Each point is reached from the start by the listed moves, each made once or not at all, plus a little noise. Is the number of moves made odd or even? Then give how often each move was made.

Moves:
(1): [ 4.1  2.7 -2.3]
(2): [-2.5  4.4 -0.1]
Start: [-1.6 -2.4  2.6]
Points:
[3.0 0.6 0.9] -> odd (1, 0)
[-3.7  1.8  3.1] -> odd (0, 1)
[0.1 4.8 0.1] -> even (1, 1)

Moves:
(1): [ 3.8  0.1  1.9  2.3 -0.2 -1.3  0.1  0.0  1.1  0.2 -0.3  0.3 -0.8]
(2): [ 0.5  3.6  0.8  0.2  0.8  0.7 -1.0  0.8 -0.3  0.2  0.3  0.7  0.8]
(3): [-1.2 -1.4  5.0 -0.4  0.6  0.2 -0.3 -0.8 -0.7  0.7  0.9  0.3  0.5]
(4): [-1.4  0.0  0.4  3.5  0.8 -0.3 -1.0  0.2 -1.0 -0.8 -1.1  0.0 -1.2]
(5): [ 1.0 -0.9 -0.3 -0.3  2.4 -0.3 -0.3  0.2 -0.4 -0.9  0.5  0.5 -0.4]
(6): [ 1.3 -0.3  0.8  0.4  0.9  4.7  2.5  1.1 -0.1  0.4  0.4  0.3 -0.7]
(7): [-1.4  0.7  1.2 -0.3  1.6 -0.7  5.9  0.2  1.4 -1.1  1.3  0.3 -1.0]
(8): [-0.5 -0.1  0.0 -0.1 -1.5  0.0  0.7  3.9 -0.7 -1.5  1.3  0.0 -1.0]
(9): [-1.3 -0.9  0.2  1.3  1.4  0.8 -0.7 -0.2  3.7  1.0  3.0 -0.1  0.9]
(10): [ 0.9 -0.4  0.0  0.9  1.1 -1.1  1.3  1.7 -1.3  2.8 -0.5 -0.7  0.5]
(11): [-0.4 -0.1 -0.2  0.1  0.0  0.1  0.3 -1.8 -1.7  0.1  4.1 -0.4 -0.8]
Start: [ 0.9 -1.8  0.7  0.0  0.8 -0.6 -0.9 -0.1 -0.6 -1.0  1.0 -0.5 -1.3]
Points:
[ 5.1 -4.2  8.4  3.7  1.7  1.9  3.4  4.3 -4.1  1.6  6.5 -0.4 -3.9] -> even (1, 0, 1, 0, 0, 1, 0, 1, 0, 1, 1)
[ 3.6  0.5  1.2  0.1  5.2 -1.3 -1.0  2.6 -2.5  1.1  1.7  0.1 -0.1] -> odd (0, 1, 0, 0, 1, 0, 0, 0, 0, 1, 0)
[-1.3 -4.8  8.1  2.0  4.6  3.1  9.1  5.9  1.6  1.4  7.4 -0.2 -2.0] -> even (0, 0, 1, 0, 0, 1, 1, 1, 1, 1, 0)
[ 0.7 -5.6  6.2  2.2  5.9  3.7  2.2  4.3 -1.3  2.1 10.7 -0.6 -2.4] -> odd (0, 0, 1, 0, 1, 1, 0, 1, 1, 1, 1)
[ 5.7 -2.2  4.2  1.6  5.3  1.7  7.8  1.3  1.1 -2.8  2.6  1.1 -4.1] -> even (1, 0, 0, 0, 1, 1, 1, 0, 0, 0, 0)
[-0.6 -3.5  8.0  1.8  6.1  3.7  8.4  2.3  2.1  2.5  6.0 -0.5 -0.4] -> odd (0, 0, 1, 0, 0, 1, 1, 0, 1, 1, 0)
[ 7.4 -3.3  3.1  3.3  5.0  1.2  2.9  1.4 -2.9  1.0  5.1 -0.5 -3.5] -> odd (1, 0, 0, 0, 1, 1, 0, 0, 0, 1, 1)
